Each wall is flat, endless, passes through zero and stands at right angles to its row. A trip goes straight from one point to another. List the walls that it crosses, first one first.

Walls:
(1): [-2.6  6.4  1.0]
(2): [ 7.1 -0.9 -4.2]
(3): [ 5.3  1.1 -4.9]
(4): [-3.5  0.4  9.4]
(5): [ 4.9  4.2 -0.9]
(6): [-2.3  0.1 -4.1]
(7): [ 4.0 -9.9  3.6]
(8): [5.8 1.8 4.9]
(9): [ 1.3 -3.5  7.5]
Trips:
[-2.2  1.9  0.5] to [-10.0   4.7  -1.7] => none
[-4.7 -0.4  2.4] to [ 2.1 -5.3  5.1] => 6, 7, 1, 8
[ 3.8  4.1 -0.9] to [ 5.8 -2.4 -2.5] => 1, 7

Walls:
(1): [-1.3  3.0 -5.9 -2.5 -2.3  1.0 -2.6  5.8]
(2): [ 2.2 -0.7  2.9 -2.7 -2.9  2.2 -5.8  2.1]
(3): [-1.2  0.1 -2.5  4.3 -6.7  7.0 -0.9  4.3]
(4): [ 1.7 -6.5 -5.6 -7.1 -2.8 -5.3  0.4  2.2]
(5): [-3.6  6.6 -7.6 -2.1 -5.5 -1.8  0.1  5.4]
(6): [ 2.3 -3.5 -1.5  3.4 -2.6 -1.4 -1.7  3.9]
Trips:
[ 3.0  4.6 -4.5  4.8 -4.6 -2.5  2.1 -2.1] to [ 5.7 -1.2  5.4 -5.6 -4.1 -0.8 -1.6 -0.4] => 4, 2, 1, 3, 5
[-0.1 -0.7  0.0 -0.7 -1.2 -1.5 -8.3  1.1] to [-3.8 -0.3 -7.2  5.4  1.9 -3.5  2.2  5.0] => 2
[ 3.9 -6.5  0.4 -8.4  3.7  0.6  2.9  0.0] to [-2.3 -6.2 -0.8  7.9  1.8 -1.0  1.3 -7.3] => 2, 6, 4
[-9.4  2.3  4.1  2.0 -0.2  4.0 -7.9 -2.1] to [ 0.1  0.0 -3.2  3.6  0.2  1.9 11.5 -4.8] => 1, 2
[ 7.0 -2.7  5.6 -4.0  5.4  2.9  0.2 -1.5] to [ 1.5  0.9  3.4 -2.0 -2.1  7.9  0.5  5.3] => 3, 1, 6, 5

Walls:
(1): [ 4.5  1.4  4.9  4.5 -5.3 -2.2 -6.8  2.3  1.8  5.0 -8.0  3.5  0.2  1.8]
(2): [10.1 -1.7  9.4 -2.1 -0.3  0.3 -0.4 -4.3  1.2  8.6 -5.4 -5.0  3.7 -0.7]
(3): [  3.1   3.2   0.3  -4.0 -10.6   3.2   5.8   3.3  -2.1  -2.5  -3.0   1.8
   5.0   3.1]
(4): [ 0.2  5.3  0.2 -2.6 -3.0  2.1  7.4 -3.2 -5.0 -5.7 -1.8 -1.6  1.8 11.5]
(5): [-1.7 -4.1  5.7 -0.1 -7.4  0.9  2.6  1.9  1.6 -1.5  2.6  1.2 -3.9 -3.9]
(6): [ 1.8  2.4 -6.7 -4.0  1.5  7.3 -0.3  0.9 -6.8  0.9 -5.8 -4.0  0.7 -2.6]
(7): [-4.9 -0.1 -5.1  4.1 -6.5  6.2  2.8  1.8  0.2 -9.4 -7.1 -4.5 -6.4 12.3]
(8): [-0.2 -1.4  5.0 -5.3 -2.5 -2.5 -1.4 -6.4 -4.1 -0.5 -0.1  3.1  0.7 -3.1]
(9): [-1.7  0.0  3.7 -4.1  4.2 -2.2 -0.3 -1.2 -1.1 -4.4 -2.2  4.7  0.2 -3.4]
(10): [ -7.3   2.8   0.1   2.6   2.9   4.1   3.5  -6.3 -10.9   3.6  -6.4  -0.3
  -2.0   0.9]
(11): [-9.4 -1.8  0.2 -1.7 -0.1 -3.2 -4.4  2.9 -1.6  4.0 -6.9  3.4 -3.3 -2.9]
Trips:
[ 1.0  0.9 -5.6  2.5 -2.1 -1.5 -1.1 -1.8  1.9  6.0 -3.7  4.5 -4.5 -3.1] to [-6.1  3.5 -6.9  5.4 -2.6  2.7  1.3 -1.3 -2.1  0.8 -3.4 -2.6  6.1  3.6] => 7, 3, 4, 1
[ 0.9  4.5  1.6  5.5 -5.5 -5.3 -0.8 -1.4  0.9 -4.6  6.3  1.4  5.2  1.3] to [ -3.8   0.3  -1.5   1.4   2.1  -2.8   3.4   6.7  -1.5  -3.0   0.3  -0.5
   2.9 -10.4] => 1, 9, 4, 8, 11, 3, 6
[ 3.9  4.9 -1.7 -0.3 -0.3  5.2 -4.8  0.7  4.5  4.1  5.2  1.1 -2.0  0.1] to [ 3.9 -1.6 -3.7 -4.9  0.4 -9.8  6.6 -6.6  2.2  6.8 -3.6  3.2  0.7 10.1] => 6, 4, 3, 8, 10
[ 5.7 -0.2  6.3 -1.4 -2.0 -1.9 -1.4 -9.2  4.5 -4.1  2.5  5.1  2.1 -5.9] to [ 6.2 -8.7  2.0 -5.8 -2.2 -0.9  2.0  2.1 -1.2  1.6 -9.1  6.6 -2.8 -1.3] => 3, 11, 6
[ 9.0 -4.5  1.9 -7.1 -4.6  2.9 -3.0 -1.1  8.5  3.2  1.1 -2.1  1.9  1.5] to [ 7.4 -7.2  1.2 -3.7 -5.0 -3.3 -2.6  1.2  4.2  8.4 10.2  6.4  0.5  1.4] => none
